Each row is a point. The points of each table are mixes of a few directions, plus a little noise. Count the directions of each table, and those that both share. Where both have some left over, give the other angles between the two spaces (their principal angles), to ten degrees, smallest first.

First (4 x 2):
[[ 55  31]
 [-47 -27]
 [ 13   7]
 [-21  -9]]
Second (4 x 2):
[[ 60  34]
 [-51 -28]
 [ -2  -2]
 [ -5  -4]]
Directions: first 1, second 1, shared 1

First (5 x 3):
[[  6 -22 -21]
 [ 30  35  31]
 [-20 -17 -14]
 [  9  43  39]
 [-26 -40 -36]]
Second (7 x 3):
[[  3   7  35]
 [  7 -11  47]
 [ -6 -18 -60]
 [  9  -1  55]
 [  2 -37 -37]
 [ -6  16 -22]
 [-10  46 -20]]
Directions: first 2, second 2, shared 1; angles 80

First (8 x 4):
[[  1   3  -3  -2]
 [  0  -3   1   0]
 [ 18  60 -31 -10]
 [-12 -43  23   9]
 [ -7 -28  16   5]
 [  8  29 -15  -6]
 [  0   3  -1   0]
 [ -5 -20  11   4]]
Second (7 x 4):
[[ -7 -35  -7  14]
 [  5  26   6 -12]
 [  0   2   1   0]
 [  8  38   9 -17]
 [  5  26   6 -11]
 [ -1  -1  -1   0]
 [-11 -55 -12  24]]
Directions: first 1, second 1, shared 0; angles 40

First (7 x 6):
[[  5   0   6   2  -2 -21]
 [  3   0   4   1  -1 -14]
 [  3   0   3   1  -1 -12]
 [  2   0   2   1  -1  -8]
 [  3   0   4   1  -1 -13]
 [ -2   0  -2  -1   1   8]
 [-14   1 -17  -6   6  60]]
Second (9 x 6):
[[ -2   3  -7  -1 -14  -2]
 [  4   0   5   2  -2 -18]
 [  5  -3  12   2   8 -20]
 [ -4   5 -21   1 -21  16]
 [  3  -1  -2   3   1  -1]
 [ -4  -2  24  -8  17  -8]
 [-12   4 -12  -8  -6  38]
 [  5  -1 -16   8  -3  11]
 [  6  -5  17   2  18 -16]]
Directions: first 1, second 3, shared 1

First (10 x 8):
[[ 11 -12  -3  18 -23   9  25 -37]
 [  6  -2 -10   9 -14   1  25   0]
 [  0  -8  20   2   3   8 -29 -46]
 [ -3  14 -21  -6   2 -11  27  60]
 [  9 -13   3  17 -20   9  15 -43]
 [ -7  13  -8 -13  13  -7  -3  44]
 [ -8  -2  24 -10  20   3 -50 -27]
 [  1  -9  17   3   1   7 -22 -41]
 [ -4  11 -13  -7   5  -9  14  48]
 [ -6  11  -8 -11  11  -9  -1  42]]
Second (7 x 8):
[[  2 -10  -9  36 -22  14 -21   1]
 [  8 -20 -11  -8 -17  14  13  16]
 [-26 -27  -5  37 -12  -9 -26 -15]
 [  0  -7   1  -7  11 -20  11   0]
 [ 18  23   5 -52   8  22  29  16]
 [-36  11  14  11  13 -10 -29 -31]
 [ 34  29   6 -17  20 -11  23  14]]
Directions: first 2, second 4, shared 0; angles 40, 70

First (9 x 9):
[[ -1   1  23 -11  13  26  -7  10   5]
 [ 12   3 -28  20  -7 -25  -7   8  -7]
 [-34  -9 -14 -12   3 -34  16 -60 -28]
 [ 25   9  -3  18  17   8 -34  42  -1]
 [ 14   2 -15  14 -15 -10   2  14   7]
 [ -9  -7   9 -13 -40   8  47 -18  28]
 [-13  -2  36 -23  14  34   2  -3   7]
 [ -4  -1  16 -10   3  16   3   1   6]
 [  9   4 -23  17  11 -22 -22   7 -18]]
Second (10 x 9):
[[  4  20 -26  -3   6   9  -2  10 -10]
 [ 45  26  19  -2  35 -11  28   1  -6]
 [ -8   1 -12  -1  -5   5  -7   3  -2]
 [-16 -18   9   2 -14  -1  -7  -5   7]
 [ 34  11  30   0  25 -14  24  -5   0]
 [-53 -47   3   4 -44   3 -28  -9  15]
 [ 21  29 -19  -3  19   5   8  10 -12]
 [-44 -11 -44  -1 -32  19 -32   8  -1]
 [ 23  14   9  -1  18  -5  14   1  -4]
 [ -7 -24  30   4  -9 -10   2 -12  11]]
Directions: first 3, second 2, shared 0; angles 60, 80

First (11 x 11):
[[ 27  36  -5  22 -17  -1  14 -28 -10  -6  -9]
 [ -5   8  -4  -2  -5  -5   1  -7 -10  -5 -12]
 [ 11 -45  -2 -26  12   4 -16   7   8  17   1]
 [ -7  -7 -19 -42   4  10  -7  -6 -12  17 -27]
 [  9 -32   2  19  -9  -9 -23   1  21  13  18]
 [-27 -11   8  27  10 -20 -27   3 -15  -7 -15]
 [  8  32  -4 -41   3   7  44  -9 -32 -28 -28]
 [ -3  -4  -2 -10 -17  -9  10  -2   2 -11   2]
 [  1  -6   7   0  20  12  -3  15   6   8  11]
 [-23 -13  17  11  18  -4  -2  29   9 -11  20]
 [ 10  42   2  42 -19  14  10  -3  32  12  41]]
Second (8 x 11):
[[  3   0  16  -8 -60 -14 -21  30 -27  32 -23]
 [-12  -9   0  16   1  26  11 -12  -8  -4  -1]
 [-11 -11  -6  13   6  18  14 -11  -1  -4  -1]
 [ -7 -11  -8   9   6  10  14  -9   2  -2  -1]
 [ -3 -13 -24   7  39  -2  28 -20  25 -11  10]
 [  2  -4 -13   0  26  -6  14 -11  18  -8   8]
 [ 26  38  27 -34 -22 -37 -49  34  -6   6   2]
 [  2  11   9  -3   5   6 -10  -1  -2  -8   5]]
Directions: first 6, second 3, shared 0; angles 50, 70, 90

First (10 x 12):
[[  3  -3   3   5  -3   6  -1   4   0  -5 -15   6]
 [  2  -2   2   3  -2   4   0   2   0  -3  -8   4]
 [ -5   4  -4  -8   5 -10   1  -6  -1   7  23 -10]
 [ -2   2  -2  -4   2  -5   1  -3   0   4  11  -5]
 [ -4   4  -4  -7   4  -9   1  -5  -1   6  20  -9]
 [  1  -1   1   1  -1   1   0   1   0  -1  -3   2]
 [ -1   1  -1  -2   1  -2   0  -1   0   1   4  -2]
 [ -2   2  -2  -4   2  -4   0  -3   0   3  10  -5]
 [ 13 -11  11  22 -13  26  -3  16   2 -19 -60  26]
 [ -4   4  -3  -7   4  -8   1  -5  -1   6  19  -8]]
Second (9 x 12):
[[ -9   8   3  11   8   4   3   7  -2  15  -6  13]
 [  4 -13   3  -6   3  -2  -2  -4 -15 -21   4  -8]
 [-14  -2   1 -16  16  -4  10 -10 -13  -3  12  -1]
 [  6  -1 -19 -11  -4  -9  -9  -2  23  -3  13  -1]
 [ -5   0   9   7 -10   4  -6   9  -3 -13 -14  -4]
 [ -4  -4   4  -9   4   3   7  -6  -6  -6  -4   0]
 [ 11   0   0   6   5   9   9  -3   2  17 -10  14]
 [  8  14   4  17 -21   4  -4   9  16  19 -11  -5]
 [  4  -2  -5   1   0  -8  -7   1  -2  -4  16  -8]]
Directions: first 1, second 6, shared 1

First (11 x 14):
[[ 12  -9  12   9 -18 -10  -9   7  13  -6   2  15   9  12]
 [ 12  -5   5 -13  -9  21   7  -8 -22  26   8 -12  -3   0]
 [ 27   7   5  -1  -7  11 -10   0 -10  17  -2   5  14  17]
 [ -1 -14  12  -3 -15  10  -5  -3 -12   9   3  -1  -8  -8]
 [-60  -1   5  21  29  -1 -21   6  -5 -37 -30   5 -27 -50]
 [  4  -3 -14  -5  -6 -19   6  -3  18  -4  10   0   2  11]
 [-17 -10  18  10  -3   4  -1   6  -1 -13  -3   4  -8 -14]
 [ 12  -2 -38 -19  -7 -26  -5 -15  15  10  10  -5  -1  15]
 [ -4   8  10   8   9  -1  25  11  12 -15   5  -1   7   5]
 [  4  20 -30  -9  23   0 -22 -11 -13  12 -17  -4  -1  -2]
 [ 11   8  14   2   4  10  35   9   4   0  13  -7  13  14]]
Second (10 x 14):
[[  6   9   2  35 -10   1  -3 -16  12   2  20 -26 -31   5]
 [  2  10   0  19  -6   2  -3  -6   6   2  10 -13 -14   4]
 [ -4   4  -1  -6   3   0  -4   8  -5  -1  -9   9  10   1]
 [  0 -36   2 -34   3  -4  20  -2   2  -3   5   7  11 -11]
 [  5  36   1  49 -10   4 -17  -8   5   5  11 -22 -29  12]
 [  1   0   2   3  -1   0   1  -3   1  -1   2  -4  -3   1]
 [  3  -3   1  11  -4  -1   3  -9   6   0  12 -10 -12   0]
 [  2 -17   3  -4  -2  -1  11  -9   8  -1  12  -9  -8  -5]
 [ -8  -6  -5 -40  14  -2   0  23 -17  -2 -28  34  40  -5]
 [ -8   5  -4 -33  14   0  -6  25 -19  -1 -31  35  38  -1]]
Directions: first 5, second 2, shared 0; angles 30, 90

First (11 x 18):
[[ -5  -4 -16 -21  -5 -30 -15 -26   2  10  -7   9  -1 -22 -13  13  22 -15]
 [  5   4  14  18   3  27  15  24  -2  -9   6  -8   1  20  12 -14 -20  14]
 [  3   2   7   9   2  13   7  11  -1  -4   3  -3   1   9   6  -6 -10   6]
 [ -1  -1  -2  -3   0  -4  -2  -4   0   2  -1   1   0  -3  -2   2   4  -2]
 [ -3  -2  -8 -12  -2 -16  -8 -14   1   5  -4   5   0 -12  -7   8  11  -8]
 [ -7  -6 -22 -29  -7 -42 -22 -36   4  14 -11  12  -1 -30 -18  19  30 -21]
 [  5   4  15  19   4  26  14  23  -2  -9   6  -8   1  20  11 -12 -19  13]
 [  0   0   0   0  -1   0   0   0  -1  -1   0   0   0   0   0   0   1   0]
 [  0   0  -1  -1   0  -1   0  -2   0   0   0   1   0  -2  -1   1   1  -1]
 [ -2  -2  -8  -9  -2 -14  -7 -11   0   4  -3   4   0 -10  -6   6   9  -7]
 [  7   6  21  28   5  40  21  35  -3 -13  10 -13   1  29  18 -18 -30  20]]
Second (10 x 18):
[[-19 -14 -23   9  11  10 -29  29  21   9  31  -7   4  -2 -43  17 -26 -14]
 [-29  14  -9 -25  24  14  20  14   8 -13   2 -12   9 -39 -15 -16  -9  -2]
 [  9  -5  30   4 -14  -5  -3 -14  -5  -1  -4   9  -2   6  10   8  -2  -3]
 [  7   5  -4   1   0  -4   9  -5  -7  -5 -13   3  -5   3  15  -5  15   9]
 [ 11   0 -17   8  -2  -5  -1   0  -4   5  -5   0  -4  15   8  -2  12   7]
 [  6   1 -10  10   3  -6   7   2  -5 -11 -18   8 -11   4  16   1  21  12]
 [  1   8   2 -10   1   1  12  -6  -4  -1  -6  -3   3  -5   8 -11   4   3]
 [  3   0  60 -18 -20   1   2 -28  -5   7   8   0  13  -8   4  -1 -23 -17]
 [ -1  -6 -17  12   4  -1 -10  12   5   0   4   2  -5   7  -8   8   2   1]
 [ 13  -3 -11   8  -6  -5  -7  -3  -3  11   1  -1  -1  19   4   0   6   3]]
Directions: first 1, second 4, shared 0; angles 90

First (11 x 20):
[[-16   4   0  -5   7  -1  -6   1 -15  -9  -5   1  -2  -4  -3  -7   3   7
   -5  -4]
 [ -1  13   7  -4 -12 -11 -37 -29   3  32 -23   2  13  25  32  31  22  -5
   60   1]
 [-38   9  -2 -18  17   8  17 -29  -8 -22 -12  11 -26 -19  10  -5  -4  -3
   -3   5]
 [  8  -3   1   5  -3  -3  -7  15  -4   3   4  -4   9   4  -8  -3   2   5
   -5  -4]
 [ 52 -21  -6  21 -15   9  39  25  39   6  34  -7   1  -2 -19  -3 -24 -13
  -32   9]
 [ -5   6   3  -3  -2  -5 -18  -8  -5   9 -10   1   6   8  10   8  10   1
   20  -2]
 [ -4  -3  -1   1   5   1   2  16 -11 -11   5  -2   1  -6 -14 -13  -3   7
  -20  -5]
 [ 40 -17  -5  17 -11   6  28  24  28   4  27  -7   2  -1 -17  -5 -18  -8
  -27   6]
 [-14   2  -2  -8   7   6  16 -17   4 -10  -3   6 -16 -10   6  -1  -5  -5
   -3   5]
 [-10   2   1  -1   6  -3 -12  12 -18  -7  -3  -2   5  -1  -8  -9   5  10
   -7  -8]
 [-13   8   4  -5   1  -6 -22  -9 -13   6 -14   1   6   7  10   7  13   4
   21  -4]]
Second (10 x 20):
[[-20  -5  -3 -10   2   0   8 -11   3   6   3  12 -19 -13   9  -2 -13  -6
    3   4]
 [ 28 -13  -5   5  -5 -13 -25  29 -18  15  18   7   9  -5   5  -6  -1  13
    7   4]
 [ -8   5   6   5  -5   2   0   1  10   0  -8 -10  10  14 -13   4   3  -3
   -7 -10]
 [-44  -2   0 -12   0   4  18 -23  19   5  -7   9 -21  -7   3   2 -18 -14
   -3  -2]
 [  1  14  10  11  -3   9   5  -2  13 -12 -17 -24  22  25 -23   8  17  -4
  -12 -14]
 [ 17 -24 -15  -8   0 -18 -21  23 -27  25  30  31 -17 -30  28 -14 -20  12
   19  16]
 [ 25  13   7  14  -1   6  -5   9  -1 -16 -10 -22  26  22 -18   6  22   4
   -8  -7]
 [ 34  -5  -2  10  -3  -8 -22  27 -16   6  12  -4  18   5  -4  -4   8  13
    3   0]
 [ 12   8  -1  -2   7   7   7 -13  -4 -18  -4  -1  -4  -4   7   3   9   1
    2   9]
 [-41   9   1 -14   7  13  30 -39  19 -13 -16   5 -26  -8   5   6  -8 -17
   -5   3]]
Directions: first 3, second 3, shared 1; angles 90, 90

First (8 x 24):
[[ 24 -15 -25  25   6  15 -33  -6  -2  -1  41  11  20  45  -6  17 -31  16
   -3  12  -9  -7  -8  19]
 [-32  -4   9  -4 -12  16  23 -10  10  -1  18   0  -6   4 -22   5  22  10
  -25  12 -26 -11   6 -11]
 [ 20   7 -11 -12 -10 -13   6  -2  21   7 -17  -7 -16  -7 -11 -24 -13   5
   38 -29   5  28 -11  38]
 [ 16   3 -15  17   3  21  -1  13  -5  16  32   2   0  25  -2  14 -18  23
    4   8 -17   9  -2  24]
 [-11   1  16   3  14  -7  -9   8 -25  -8 -15   2  12 -16  28  12  13 -20
  -20  14  18 -19  10 -40]
 [ -1 -13   3  -5   2 -17 -23 -18   2 -20 -16   4  15  -4   4  -6   0 -21
   -5  -3  20 -16  -2 -20]
 [  3  -4   1 -28 -15 -32   1 -24  31 -14 -42  -6 -11 -24 -16 -38   2 -18
   30 -35  20  13 -10  13]
 [-20  24  21   4  11  18  36  39 -32  21  -2  -7 -15 -23  26  19  25   6
  -17  20  -9   3  18 -23]]
Second (9 x 24):
[[  1  -6 -17  11 -12  24  -3  -3   3   7  31  -1  -1  31   2  14  -4  17
    1  29 -25   1  -6   6]
 [ -7  11  20   3  15  10  15  23 -24  12  -7 -11   3 -28  27  11  -2  15
  -22  -4   4   4  14 -21]
 [ 12   7  -4  14  10  13  -2  20 -18  14  13  -1   3   8  16  15 -12  13
   -1   9  -3   5   3   5]
 [ -5  -3  -8  10  -7  25   4   3  -4  10  24  -6   0  17  10  15  -2  21
   -9  25 -21   1   0  -4]
 [ -1 -16 -21  -3 -23   1 -10 -27  27 -10  17   8  -3  33 -25  -7   6  -5
   14  16 -16  -6 -14  15]
 [-21  -3   9  -2  -8  19  15  -2  -3   5   6 -12   0  -8  11   8   8  17
  -22  13 -15  -3   6 -22]
 [-13   3   9   4   0  22  13  10 -13  10   9 -12   2  -8  19  14   1  20
  -21  13 -13   1   8 -20]
 [ 15   0   5 -18   8 -54 -16 -16  20 -25 -44  18  -1 -18 -32 -35   4 -47
   28 -45  40  -3  -7  20]
 [ 20   6  10 -18  16 -60 -16  -8  14 -23 -51  19   0 -27 -29 -35   1 -50
   29 -54  49  -1  -4  21]]
Directions: first 4, second 3, shared 1; angles 30, 30

First (10 x 32):
[[ 30  -5  -4  -2  -4   5  -6   1  -4  23  14 -17   0   8  -2  16  24   0
  -11   1  20  -5  -9  11 -20  -4 -12   0   3  -3  -4  19]
 [-42  -1  12  -6   4 -18  -4  -4   8 -38 -52  25  -2 -20   2 -31 -57  -3
   19 -20 -58  15  34 -19  34  17  42  -2 -26   6   8 -43]
 [-14  -2   5  -4   3 -10  -6   0   1 -16 -25  11   0  -9   0 -12 -26  -3
    7 -13 -28   6  19  -7  13   9  22  -1 -17   3   4 -19]
 [  9   0  -4   2  -9   7   9  -4   4  14  15 -12   0   8   0   5  14   6
   -5  13  16  -5 -19   3  -5  -9 -17   2  18  -5  -3  13]
 [  2  -7   9 -11  -1 -14 -15  -2   2  -9 -39   1   0 -10  -2 -11 -29  -2
    3 -22 -35   7  28  -2   7  13  30  -1 -27   2   3 -19]
 [ 13  -5  -2  -2 -14   4   8  -7   6  16   4 -17   0   6  -2   1   7   8
   -7  10   9  -3 -16   5  -5  -7 -14   3  15  -5  -3  10]
 [-11  17 -13  19  27  16   3  18 -18  -5  60  24   3   8   5  24  44 -11
    3  15  49  -6 -16   1 -11  -8 -26  -2  12   6  -1  19]
 [-15  -7   8  -7 -20  -6  14 -16  17  -5 -33  -8  -2  -6  -1 -24 -34  11
    5   3 -30   6  -1  -9  22  -1   9   5   8  -5   2 -17]
 [ 12  -5   0  -3  -7   2   1  -3   3  11   1 -11   1   3   0   4   5   3
   -6   1   4  -3  -5   5  -7  -2  -5   1   4  -3  -2   7]
 [ 16  11 -13  13  19  16  -5  17 -18  12  56   6   3  13   3  32  53 -10
   -7  12  53  -9 -16  11 -25  -8 -27  -3   8   3  -5  29]]
Second (8 x 32):
[[-22   1  12  -3  -6  -5  -4 -12  12  -4 -19  -6  -5   1   2 -13 -34   8
    5  -7 -23  -3  21 -10   6   5  18  -9  -5   9   1  -4]
 [-41  26 -16  21   9   4  25   2  -3 -16  16  31   6   2  -3 -17  -2   9
   34  13  -2  16  -9 -15  23 -16 -12   4  22   4   7  -2]
 [  9   0  16 -15  -5  12 -11  -2   7   8  22   9  -2  -1  -5   0   2  -6
   -2 -30  18  -7  -7  -4  -6   6  20  -7 -19   9   9  -8]
 [  4  -6  -8   8 -12   6  18   9 -21  -7 -44  17  19 -17 -14  -8  -2  -1
   -6   9 -15  14 -11   2  31  11 -24  18   5 -12   8 -32]
 [ 18  -9  20   0 -17  28 -12   3 -27  16 -31  -2  17 -10 -12  16   0  -6
  -40  -6  15 -18  10   2   3  34 -24  -1 -13  11  10 -15]
 [ 30   5  -4 -10  16 -16 -36   2   1  21   9 -15  -6  10  -1  11   2  -1
   13 -36  -6   3  36  10 -37  -1  36 -14 -36  12  -5  28]
 [ 17 -12  -8  -7  12  -9   4   3  20  -1  58 -20 -17  12  19  19  41  -9
  -11  24  35 -11 -36  13 -27 -24 -10   3  21 -15 -17  25]
 [-16  -6 -14   6   5 -22  15  -5  15 -15  -9 -15  -9   4  13  -7  -7   5
    7  31 -22   8  -3   1   4 -16  -6   7  24 -15 -15   8]]
Directions: first 3, second 6, shared 2; angles 50
